Each point is reached from the start by the listed moves, each made once or not at all, plus a little noise. Say if it took an odd or an even number of moves. Then give how often each move was made.

Moves:
(1): .20; -.47; .49; -.06
(2): .07; .34; -.14; -.04
Start: .13; .12; .08; -.24
Points:
.30; -.34; .59; -.28 => odd (1, 0)
.38; -.02; .44; -.35 => even (1, 1)
.20; .48; -.05; -.27 => odd (0, 1)

Moves:
(1): -.37; .28; -.07; -.18; -.32; .08; -.09; -.10
(2): -.32; -.03; .24; -.18; .37; -.19; .18; -.05
(3): .31; .13; -.10; .01; -.12; -.13; .18; -.23
(4): .23; .05; .08; .05; .12; .19; .00; .20
(5): .29; .24; -.11; .00; -.62; .07; -.03; .27
(6): -.24; .13; -.31; -.27; .07; -.33; .06; -.14
Start: -.14; -.19; -.32; .14; -.20; -.30; -.26; .14
Points:
-.14; -.11; -.16; -.04; .03; -.64; .08; -.13 => even (0, 1, 1, 0, 0, 0)
-.84; .27; -.37; -.45; .01; -.57; -.14; .04 => even (1, 1, 0, 1, 0, 1)
-.77; .32; -.54; -.47; -.15; -.89; .05; -.38 => even (1, 1, 1, 0, 0, 1)
-.21; .22; -.53; -.05; -.65; -.39; -.14; -.13 => even (1, 0, 1, 0, 0, 0)
-.46; .22; -.64; -.26; -.34; -.35; -.30; .12 => odd (1, 0, 0, 1, 0, 1)

Moves:
(1): .35; .07; -.51; -.06; .32; .12; -.03; -.02; .18; -.47
(2): -.36; -.08; -.17; .10; -.15; -.24; -.05; -.21; .10; .04
(3): -.10; .22; .08; .02; -.20; -.47; -.24; .20; .20; -.32
(4): -.13; .24; -.13; .22; -.05; .11; -.18; .06; .15; -.11
(5): -.44; .11; .15; .07; .26; -.04; .15; -.47; .11; -.02
(6): -.02; -.06; -.06; -.13; .25; .34; .16; -.08; .11; .09
(7): -.02; .01; -.09; .21; .04; -.05; .14; -.05; .20; -.08
(8): .07; -.09; .19; -.06; .25; -.38; .02; .14; -.10; .13
(9): .15; .08; -.08; -.01; .03; .06; -.10; -.04; .19; .11
Start: .01; .14; .11; -.02; -.04; -.05; .16; -.14; -.15; -.24
Points:
-.16; .32; -.15; .28; .19; .35; .31; -.22; .31; -.36 => odd (0, 0, 0, 1, 0, 1, 1, 0, 0)
-.34; .32; -.60; .27; .47; -.20; .28; -.94; .62; -.65 => odd (1, 1, 0, 0, 1, 0, 1, 0, 1)
-.37; .49; .18; .40; .51; -.31; .21; -.51; .39; -.22 => odd (0, 0, 0, 1, 1, 0, 1, 1, 1)

Moves:
(1): -.06; -.09; -.05; -.15; -.06; .04; .07; .00; -.10; -.27; -.11; -.13
(2): -.24; .02; -.03; .02; .08; -.42; .06; .08; .30; -.06; .23; .15
(3): -.02; .08; .02; .24; -.13; -.39; .00; -.33; .04; -.13; -.02; -.04
(4): -.62; -.24; .13; .40; -.04; .26; .20; -.13; -.44; -.07; .10; -.19
(5): .03; .11; .16; -.09; .16; .43; .07; -.16; .39; .35; .00; -.53
(6): .10; .21; -.04; -.12; .20; -.07; .17; -.05; .09; -.03; .01; .09
(7): -.01; -.17; -.28; -.13; -.27; -.20; .27; -.09; -.01; .07; .01; .05
(8): .16; .19; -.33; .02; .38; .21; -.13; .30; .59; .06; .02; .29
(9): .20; .01; -.05; .04; .06; .03; .24; .18; -.11; -.10; -.11; -.08
(10): -.09; .20; -.06; -.04; -.14; -.13; .02; .07; -.23; .03; .03; -.11
(11): .26; .47; .10; .05; -.15; -.01; .48; -.17; .03; .25; -.32; .06
(12): -.32; -.28; -.30; -.05; .10; -.22; -.15; .23; -.17; .23; -.08; .12
Start: .04; -.01; .07; .16; .04; .27; -.25; .12; -.09; .20; .15; -.09
Points:
.13; .21; -.37; .03; -.29; -.47; .49; -.07; -.40; -.21; -.01; -.31 => even (1, 0, 1, 0, 0, 1, 1, 0, 1, 1, 0, 0)
-.48; .02; .11; .79; -.24; .05; .20; -.08; -.85; -.13; .18; -.47 => even (0, 0, 1, 1, 0, 0, 0, 0, 1, 1, 0, 0)
-.53; .64; -.28; .39; .38; .42; .52; -.13; .04; .67; -.21; -.50 => odd (1, 0, 1, 1, 1, 1, 0, 1, 0, 1, 1, 1)
-.93; -.20; -.30; .17; .06; .13; .09; .29; -.94; .10; .10; -.33 => odd (1, 0, 0, 1, 0, 1, 0, 0, 0, 1, 0, 1)
-.13; .16; -.92; -.20; .28; -.12; -.09; .60; .20; .54; .10; .35 => odd (0, 0, 0, 0, 0, 1, 1, 1, 0, 1, 0, 1)
-.93; -.39; .03; .20; -.08; .41; .44; -.11; .06; .26; .40; -.72 => odd (1, 1, 0, 1, 1, 0, 1, 0, 0, 0, 0, 0)

Moves:
(1): -.06; .09; -.07; -.08; .05; -.03; .04; -.10; -.03; .06; -.13; .00; -.09; .07; -.01; .15; -.03; -.06
(2): .07; .04; .01; -.04; -.11; -.12; .02; -.04; -.10; .04; .12; .15; .08; -.02; .15; .01; -.06; -.01
(3): .02; .08; .15; .07; .05; .02; .14; -.10; -.18; -.16; -.01; -.10; .02; .02; .10; -.05; -.05; -.10
(4): .05; .11; -.05; -.02; -.10; .02; -.06; -.13; .01; -.01; -.01; -.16; -.01; -.02; .06; .08; -.10; .08
(5): -.01; .09; .09; -.14; .03; .09; -.10; -.01; .11; .01; .08; .10; -.05; -.01; -.10; -.12; -.23; .04
(6): .05; -.20; .00; .10; .16; -.10; -.15; -.06; .01; -.04; -.07; -.04; -.10; -.03; -.05; .05; -.02; -.04
(7): .00; -.18; .01; -.22; .01; .10; .11; .14; .06; .10; -.04; .09; -.02; -.04; .04; .07; .21; -.18
(8): .14; .02; .25; -.07; .08; .08; .10; -.02; .27; .07; -.09; -.05; .07; -.08; .14; -.06; -.06; -.03
(9): -.05; .15; .15; -.04; .00; .03; -.09; -.04; .12; -.06; .17; -.04; .20; .03; -.11; -.02; .10; -.11
(10): .00; -.13; .05; .01; -.11; .03; .00; -.30; .04; .02; -.09; -.08; .05; .08; .13; -.13; -.04; .03
(11): -.11; .03; .00; .11; .00; -.12; -.07; -.19; -.16; .18; .06; -.02; -.06; -.11; .08; -.10; -.15; -.05
(12): -.08; -.09; .03; -.09; .21; -.03; .07; -.04; -.04; -.03; -.16; .06; .06; -.12; -.22; .01; .06; .06
(13): -.02; .03; .27; -.07; -.16; -.04; .02; .06; -.05; .13; .01; -.08; -.15; .05; .01; .15; .07; .07
(14): .08; -.03; .10; .13; .04; -.01; .08; -.28; .17; -.09; .08; -.04; .00; -.12; -.08; -.04; -.06; -.17
(15): -.13; -.09; .05; .19; .05; .02; .03; -.10; -.06; .04; .14; -.14; .04; .17; -.03; .13; .02; -.10
(16): .19; .08; .08; -.03; .02; .23; -.20; .03; -.02; -.06; -.17; .14; .02; -.05; -.10; -.02; .00; .10
(17): -.01; -.03; .03; .03; -.07; .04; .04; -.05; -.01; .02; -.08; .08; .10; -.06; -.14; .13; -.11; -.05
(18): .18; -.06; .18; .01; -.02; -.03; -.03; -.01; -.01; -.03; .03; -.03; .13; .07; -.11; -.09; .06; -.03
Start: .14; .06; .09; -.02; -.15; .04; .09; .10; .01; .05; -.02; .13; -.08; .06; .01; .10; -.02; -.01
Points:
-.04; -.16; .62; -.15; .23; .05; .17; -.94; .09; .05; -.22; .15; .05; -.23; -.35; .06; -.35; -.64 => odd (1, 0, 1, 0, 1, 1, 1, 0, 1, 1, 1, 1, 0, 1, 0, 0, 1, 0)
.09; .18; .27; -.31; -.32; .01; .17; -.61; -.23; .29; -.05; .12; -.14; .05; .48; .01; -.45; -.25 => even (1, 1, 1, 1, 1, 0, 1, 0, 0, 1, 1, 0, 0, 0, 0, 0, 0, 0)
-.26; .12; .44; .06; .06; .07; -.03; -.33; -.04; .21; .19; .17; .21; -.04; -.50; .14; -.33; -.20 => even (0, 0, 0, 0, 1, 0, 0, 0, 1, 0, 1, 1, 0, 0, 1, 0, 1, 0)

Moves:
(1): .07; .00; .08; -.09; .10; -.07; .05; -.01; -.03; .02; -.03; -.11; -.01; .02; -.05; -.05; -.02; -.01; -.09; -.24; .04; .12; -.25; .10; -.05; -.03; -.01
(2): -.03; -.11; .10; .07; -.01; -.05; .05; -.17; -.12; .06; -.07; .05; -.17; .08; .00; -.04; .08; -.01; -.12; -.04; .00; -.21; -.07; .12; -.03; -.05; .04
(3): .07; -.03; .06; -.06; -.09; .17; -.02; .13; .01; -.14; -.14; -.01; -.01; -.10; -.11; -.11; .02; -.01; -.07; -.03; -.14; -.08; -.13; .14; .02; .02; .05
(4): .08; .05; .03; -.19; .25; -.08; .07; -.05; .04; -.03; -.05; .01; .08; .07; .22; .15; -.03; -.02; .13; .17; .12; -.17; -.21; .12; -.01; .24; .10
(5): .03; .19; .07; -.04; .00; .04; .00; -.02; -.14; .03; -.04; -.02; -.01; -.01; -.01; .02; .02; -.07; -.09; -.01; -.07; -.08; -.03; .03; -.04; .02; -.03
(6): .06; -.11; -.04; -.02; -.12; .00; .05; -.08; -.06; -.03; .08; -.05; -.05; .04; .02; -.04; -.07; .07; -.02; -.16; -.04; .00; .05; .04; -.03; .14; -.01
(7): -.13; .09; .06; -.13; .13; .07; .03; .01; .01; -.05; .04; .13; .01; -.17; .03; -.01; -.05; .04; -.13; .14; .05; .05; -.06; -.02; .12; .11; .03
(8): .01; .02; -.09; .04; -.08; .00; .08; .12; -.02; .02; .09; .04; -.04; .03; .04; .02; -.13; -.01; .08; .03; .01; -.08; -.04; .04; .02; -.12; .02
(9): -.07; .03; -.10; -.09; .08; .14; .03; .15; -.05; .20; .17; .14; .07; .08; .20; .03; .05; -.02; .20; .01; .15; .06; .05; .01; .14; .05; .12
(10): .11; -.07; .00; -.11; .09; -.05; .10; .03; .10; .09; .09; -.22; -.25; .01; -.07; -.03; -.08; .21; -.20; .05; -.01; -.04; -.14; .06; .11; .13; -.01
(11): .03; .00; .00; .01; .10; .25; .12; .05; -.01; .14; .05; .09; .10; .18; .05; -.05; -.02; -.02; .04; -.01; -.16; -.03; .12; -.11; .01; -.09; .00
(12): -.07; .06; .09; .00; .07; .00; .06; -.01; -.01; -.12; .01; -.17; -.03; -.04; .08; -.02; -.03; .06; .10; -.03; .04; -.09; .11; -.07; .05; .21; -.07
(13): .09; .19; .06; -.11; -.09; .11; -.02; .03; -.06; .02; -.01; .12; -.31; .05; -.01; .01; .00; -.03; .11; .07; .01; -.05; .10; .10; -.06; -.01; -.03
(14): .02; -.12; .06; .11; .06; -.04; -.11; -.07; -.27; -.08; .03; .06; .11; -.02; .07; -.08; .02; .18; .09; .17; .06; .07; -.01; -.12; .09; .10; .14
(15): -.02; .02; .02; .17; -.09; .11; -.07; .02; -.08; .07; .07; -.02; .06; .02; .05; .00; -.09; -.09; -.08; .06; .03; .08; .10; .00; .00; .08; -.12
(16): -.18; .01; -.01; .12; -.05; .16; -.23; -.18; .07; -.10; .22; -.05; .01; -.03; .10; -.26; -.10; -.03; -.05; -.22; -.07; -.01; -.07; .08; -.10; .03; .25
(17): .06; -.10; .15; -.14; -.08; -.09; .06; .08; .08; .01; -.13; .01; -.04; .14; .16; .06; -.02; -.14; -.09; -.07; -.01; .00; -.02; -.14; .12; .02; .10
(18): -.02; -.01; .02; -.02; -.05; .01; .04; .04; -.06; .16; -.02; -.14; .03; -.11; .05; -.01; .00; -.11; .11; .00; -.10; .08; -.03; .01; -.07; -.08; -.06
(19): .13; .06; .03; .00; -.04; .13; .12; -.02; .09; -.01; .10; -.08; -.02; .00; -.01; .06; .07; .02; -.13; -.01; .05; .02; -.06; -.03; .06; .05; .11
(20): .00; .06; .21; -.05; .04; .09; .03; .00; -.12; .08; -.17; -.04; .08; -.06; .06; .13; -.06; -.06; -.11; -.03; .10; -.09; .25; .01; .04; -.01; .11
(21): .02; -.10; -.14; .02; .19; .00; -.18; -.03; -.05; -.05; .04; .12; -.01; .01; -.01; .08; .08; -.09; .04; .13; .12; -.04; .02; .04; .19; -.23; -.17
(22): .07; .03; -.01; .05; -.04; .01; .02; .07; .07; .05; -.05; .11; .00; -.06; -.08; -.17; -.01; -.02; .07; -.04; -.01; -.08; .03; .03; .03; -.05; -.01
(23): .12; -.10; .11; .00; .02; -.10; .02; .09; .01; -.01; .15; -.05; .01; -.04; -.01; -.06; .13; .17; -.01; .08; .05; -.06; -.03; -.02; -.15; -.05; -.10
(24): .06; .01; -.22; .16; -.23; .18; .05; -.01; .03; .00; -.04; -.09; -.20; -.06; .15; -.22; .10; .11; -.13; -.06; -.05; .04; .16; .04; -.27; -.07; .01
Start: .15; .28; .17; .03; .08; -.23; .15; .08; .04; .11; -.15; -.17; .07; -.05; -.03; -.06; -.02; .02; -.05; -.07; -.04; .14; .11; -.11; .49; .09; .04
Points:
.65; .15; .79; -.18; .08; -.06; .14; .15; -.72; .07; -.30; .05; -.22; .14; .44; .11; -.07; -.10; -.18; .30; .22; -.57; .08; .26; .66; .24; .16 => odd (0, 1, 1, 1, 1, 1, 0, 1, 0, 0, 0, 0, 1, 1, 1, 0, 1, 0, 0, 1, 1, 0, 1, 0)
.44; .28; .33; -.38; .24; .29; .57; .36; -.13; .40; .48; -.33; -.44; .05; .94; -.79; -.27; .43; .17; -.20; .05; -.08; -.13; .03; .44; .61; .50 => odd (1, 0, 0, 1, 0, 1, 1, 1, 1, 1, 1, 1, 1, 1, 0, 1, 1, 1, 0, 0, 0, 1, 1, 1)
.50; .37; .32; -.49; .15; .41; .82; .30; -.12; .45; .14; -.40; -.51; .23; .45; -.10; -.16; .13; .18; -.02; -.08; -.46; -.12; .34; .72; .55; .31 => even (0, 1, 1, 1, 0, 1, 0, 1, 1, 1, 1, 1, 1, 0, 0, 0, 0, 1, 1, 0, 0, 0, 0, 0)
.16; .51; .31; -.01; .33; .09; -.19; -.02; -.40; .06; .36; -.12; -.37; -.13; .09; -.37; -.36; .12; -.34; .11; .13; .16; -.28; .20; .77; .18; .11 => even (1, 0, 0, 0, 1, 0, 1, 1, 0, 1, 0, 0, 1, 1, 1, 1, 0, 0, 0, 0, 1, 0, 0, 0)
.54; .61; .41; .22; -.13; .63; .06; .20; -.43; .11; .04; -.68; -.52; -.40; .22; -.66; -.23; .10; -.40; -.23; -.02; -.11; .10; .37; .49; .13; .23 => even (1, 0, 1, 0, 1, 0, 0, 1, 0, 1, 0, 1, 1, 1, 1, 1, 0, 1, 1, 1, 1, 1, 0, 1)
.38; .87; .79; -.20; .20; .54; .26; .37; -.58; .19; -.16; -.07; .00; -.34; .20; -.24; -.08; .00; -.17; -.01; .27; .06; .21; .08; .89; .61; .33 => even (1, 0, 1, 0, 1, 0, 1, 0, 1, 0, 0, 1, 1, 1, 1, 0, 0, 0, 1, 1, 0, 1, 0, 0)
.36; .94; .42; .09; -.21; .69; .46; .16; -.17; .43; -.03; -.52; -.31; -.14; .35; -.60; -.20; -.14; -.11; -.61; -.23; -.08; .41; .11; .10; -.04; .32 => even (1, 0, 0, 0, 1, 0, 0, 1, 0, 0, 1, 1, 1, 0, 0, 1, 0, 1, 1, 1, 0, 1, 0, 1)
.46; .43; .40; -.24; .28; .52; .21; .56; -.66; .28; .10; .48; .04; -.11; .19; -.28; -.03; .15; .17; .26; .14; -.28; .42; .06; .87; -.03; .16 => odd (0, 0, 1, 0, 1, 1, 1, 1, 1, 0, 1, 0, 1, 1, 0, 0, 0, 0, 0, 1, 1, 1, 1, 0)
.45; .22; .38; -.20; .26; -.09; .49; .31; .18; .60; -.18; -.31; .03; .20; .35; -.10; -.27; -.16; -.06; .10; -.16; -.04; -.01; -.13; .69; .35; .03 => odd (0, 0, 0, 1, 0, 0, 0, 0, 0, 1, 1, 0, 0, 0, 1, 0, 1, 1, 0, 0, 0, 1, 0, 0)
.55; .46; .12; .03; -.01; .61; .28; .02; -.07; .19; .12; -.33; -.83; .14; .03; -.64; -.01; .10; -.63; -.41; -.31; -.31; -.27; .50; .36; -.26; .28 => even (1, 1, 1, 0, 1, 0, 0, 1, 0, 1, 1, 0, 1, 0, 0, 1, 0, 0, 1, 0, 1, 0, 0, 1)
